Each row is a point. To make a cloud, some directions were put in groups of two or more. Within a group, all points are equally far from the middle, so they leave a hole (a ring in 2 directions, a hollow ball in 3). The other directions are filled evenly. Then the cloud was stretched, turned, moved and blurred a little. Count the holes, and give their numbers of directions, smallest first.
In the rows, 128 means zero.

Cloud (21 x 3)
[[182 143  71]
 [127  76 207]
 [181 167  96]
 [ 94 156 197]
 [ 76 137 117]
 [147  92  66]
 [182 173 153]
 [169 185 149]
 [ 89 163 155]
 [165 186 213]
 [153 189 195]
 [ 76 117  74]
 [162  86 149]
 [184 170 149]
 [126  87  67]
 [ 87 118 177]
 [134 196 127]
 [161 191 100]
 [185 169 162]
 [ 87 121 179]
 [149 195 135]]
Holes: 1 (2)

Cloud (28 x 4)
[[ 72 111  54 138]
 [153 121 181  96]
 [ 49  96 122  75]
 [ 93  95  51 137]
 [ 46  96 141  85]
 [ 50 137 119  66]
 [ 91 203  86 106]
 [ 44 144 158 171]
 [ 57 145  75 157]
 [137  93 121 180]
 [124 188 180 154]
 [ 80 191  86  84]
 [ 49 158 127 177]
 [159 190  94 124]
 [155 125 187 125]
 [ 48 161 167 164]
 [170 135  79 140]
 [169 156 105 154]
 [143  99  71 158]
 [136 195 151 160]
 [137 184 173 156]
 [137  73 154  88]
 [103 208 127 158]
 [ 95  64 158 151]
 [ 68  63 147 102]
 [ 66 167 148  60]
 [ 55 101  93  74]
 [ 57 160  84 158]]
Holes: 2 (2, 2)

Cloud (55 x 6)
[[128 167  29 102 115  83]
 [ 51 100 127  62 138 165]
 [183 181  97  62 142  82]
 [139 129 135 201 139 155]
 [124  91  75 102 135 211]
 [164  88  77  68  63  91]
 [111 226 115 100 118 134]
 [179 111  48 156  96 128]
 [166 187  77 124 138  63]
 [135  80 184 101 129 182]
 [172 195 108 110 183 132]
 [109 137  97  12 124 106]
 [124 168 140 126 185 187]
 [110 141 214 131 129 116]
 [164  85 141  29 140 130]
 [174  71 185  95 137 105]
 [144 113  58  27 127 132]
 [136 111 192 145  94  68]
 [181 126  62 102  97  57]
 [154  79  66  44  94 116]
 [ 79 184 170  98 124  75]
 [156  65 141 140 151 181]
 [108 184 166 121 104  56]
 [ 80 148  80  85 161  47]
 [116  99 199 116  67 115]
 [105 141 111  98 185 201]
 [121 107 156 159 185  80]
 [110 135  36 138  78 155]
 [104 145  61 118 142 206]
 [111  47 115  86  69  88]
 [140 101 148  54  52  98]
 [155 140 189  63 151 156]
 [ 79 211 119  81 129 111]
 [206  86 101 126  77 124]
 [116 137 105 122  58  43]
 [140 171 201 107 153 139]
 [170 168 164 104 135 190]
 [126  58 160 151 161 141]
 [137  62 139 164  84 157]
 [139  55 121 106  54  96]
 [197 112 165  73  90 144]
 [150 111 137  43  79 171]
 [ 71  79 186 113 119 143]
 [ 87 148 136 178 164  85]
 [128 142 157  92  33 115]
 [ 77 115 132 122 159 203]
 [100  58 120  74 120  50]
 [125 159 141  56  51 101]
 [147 144 158  42 131  58]
 [135 125 116  28  94  63]
 [ 97 138 164 127 196 159]
 [147  49  85  82 100  72]
 [ 60 128 111  87 164  50]
 [110 216  76  98 119 141]
 [186 174 103 102 120  54]]
Holes: 1 (6)

Cloud (46 x 6)
[[126 108 117  83 220 118]
 [163  93 186  77 135  90]
 [169  72 103 103 141  71]
 [ 61 115 207 182 137 146]
 [ 81 150 166 108  86  42]
 [122  49  85 145 125 145]
 [153 196 106 182 101  70]
 [ 99 154  71 136  49 148]
 [ 76 176 134  85 134  58]
 [ 64 139 130  82 102  55]
 [124 114 136 170 216 144]
 [139  79 147 170 159  41]
 [ 79  98 192 178 162 168]
 [104 183 180  82 110 153]
 [ 39 114 102 161 169 127]
 [132  55 161 155  90  73]
 [ 55 175 165 159 162  65]
 [ 30 127 138  86 125 113]
 [102 164 135  85  74 176]
 [172 152  80 172 139 134]
 [ 99 186 104 104 145  50]
 [ 68 114 119 181  47 150]
 [119  79 221 123 149  83]
 [104 151  91  77  69 148]
 [120 177 107  72 169  87]
 [ 51 102 211 115 118 108]
 [ 73  84 187 167  81 156]
 [ 88  59  96 162  75 116]
 [158 167 208 123 163 115]
 [ 45 162 105  93 121 140]
 [ 59  96 177 165  79 163]
 [130 119 132  53 140 171]
 [171 156 136 188 170 133]
 [ 63 108  79 193 108 128]
 [ 56 161 210 133 102 103]
 [ 60 154  86 106  86 157]
 [ 53  76 104 143 156 158]
 [108 215 141 132 173  90]
 [ 80 129 107 211 139  62]
 [173 163 184 150 172  90]
 [ 66 187 203 166 116  99]
 [ 66  71  85 132 174 103]
 [107 169  89 134  68 182]
 [ 80 122 216 180 113  77]
 [188 139 117 123  77  82]
 [ 36 100 110 113 169  99]]
Holes: 2 (2, 4)

Cloud (85 x 8)
[[101 129 130  82 110 183  49  88]
 [133  48 108 113 108 125 103 142]
 [ 93  70  94 152 152 108 124 158]
 [100  81 188 184 135 100 156  61]
 [ 88 119 208 164  60 137  74 118]
 [ 72 137  90 170 135 182 184 151]
 [ 91 152 117 124  26 117 127 150]
 [100 130  82 196  61 135 123 169]
 [ 53 155 167  85  93  80 146  79]
 [178 195 103 107  74 141 174 165]
 [144 176 193  66 139 162 178  94]
 [ 46 118 100 132 177 123 143  94]
 [ 49 145 185 137  85  98 140  90]
 [129 142 198  76 130  66 193  69]
 [121 151  91  68  89  71  82 151]
 [ 81 161 172  75 174  92 121  48]
 [ 84 138 172 189 133 169 112 180]
 [ 50 137 181  99 144 169 123 112]
 [165  91 119 195  62 146 105 158]
 [ 52 165 125 139 166 154 148 161]
 [128 114 175 167 131  48 132 215]
 [157 150  98 127 178 160 191  82]
 [151  64 116  90 117 137 124 158]
 [172  84 129 188  91 197  98 111]
 [136  93  83 119 137 156 182 189]
 [141  74 156 173 167  84 117  81]
 [101 196 135  82 198 105 195 123]
 [141 176 205  95 156 161 188  92]
 [ 67 173 163 131 172 168 111  73]
 [ 79 180 164  89 159 116  66 183]
 [131 202 198 115 110 156  91  88]
 [ 88 142  75 174 105 177 151 184]
 [ 89  86  82 173  87  98 127 130]
 [ 87 127 152 128  27 117 128 164]
 [141  84 106 195  92  87 119 180]
 [172 120 204 102 112 181 105 138]
 [ 76 108 184 179 111  83 121 149]
 [127 119 202  71 155 147 183 133]
 [113 176 119  32 112  98 109 185]
 [174 184 195 114  71 102 136 169]
 [144 168 186 132 183 157 173  87]
 [ 63 162 159 102 180 127  96 102]
 [ 86 153  95 133 174  76  74 146]
 [143  91 131 163  39 143 131 146]
 [163 167  97  64 124 141 109 155]
 [154 123 115 178 133 176 189 140]
 [183 121 111 177 111  83 130 106]
 [181  96  95  99 135  91 110 167]
 [ 74 132 176 158 145 180 195 138]
 [128 179 162  76  82  55 106 131]
 [ 69 205 166 142 119 147 126 174]
 [ 69 117 142  63 107 160 105 125]
 [166 160  77 111 158 140  92 138]
 [163 120 169  61 117 121 115 249]
 [ 46  97 180 137 135  95 136  85]
 [129  62 148  91  86 104  98 172]
 [144 205 177  62 138 129 140 190]
 [167 166  80  79 132 129  86 180]
 [165 154 183  84  85  49 128 186]
 [135 150  68  97 171  85 158  99]
 [ 64 174 184 138  95 103 135  51]
 [ 87 156  69 144  45 120 169 119]
 [133  96 175 161  43 183  70 134]
 [101 150 122 131  58 195 105  79]
 [168 164 105 174 116 130 214 138]
 [105 173 114 142 154  43 110 119]
 [155 152 147 199 122 108 177 189]
 [129 179 192  94 100  72 164  69]
 [ 73 133 103 136 177  94  84  84]
 [ 98 218 141 129 168 140 152 134]
 [ 58 145 158  66 121 115 107 210]
 [100 121 220 166 102 178 139 113]
 [ 77 172 116 114 195 122 129  97]
 [121 197 201 135  98 130  91  63]
 [ 93 122  62 131 140  94  62 141]
 [ 85 129  69 156 101  87 117  83]
 [ 96 203 116 173 144 149 130 114]
 [154  74 108 153 109 100 174  69]
 [123  64 118 182  55 137  93  85]
 [118 109 140  93  85 170 111 243]
 [100 170 130 166 142  79 139  22]
 [ 83 179 145 106  37  97 130 157]
 [ 79 105  78 146 151 162 111 147]
 [ 90  86  75 124 146 141 196 169]
 [138 148 195 118 176 149 174 150]]
Holes: 3 (2, 2, 2)
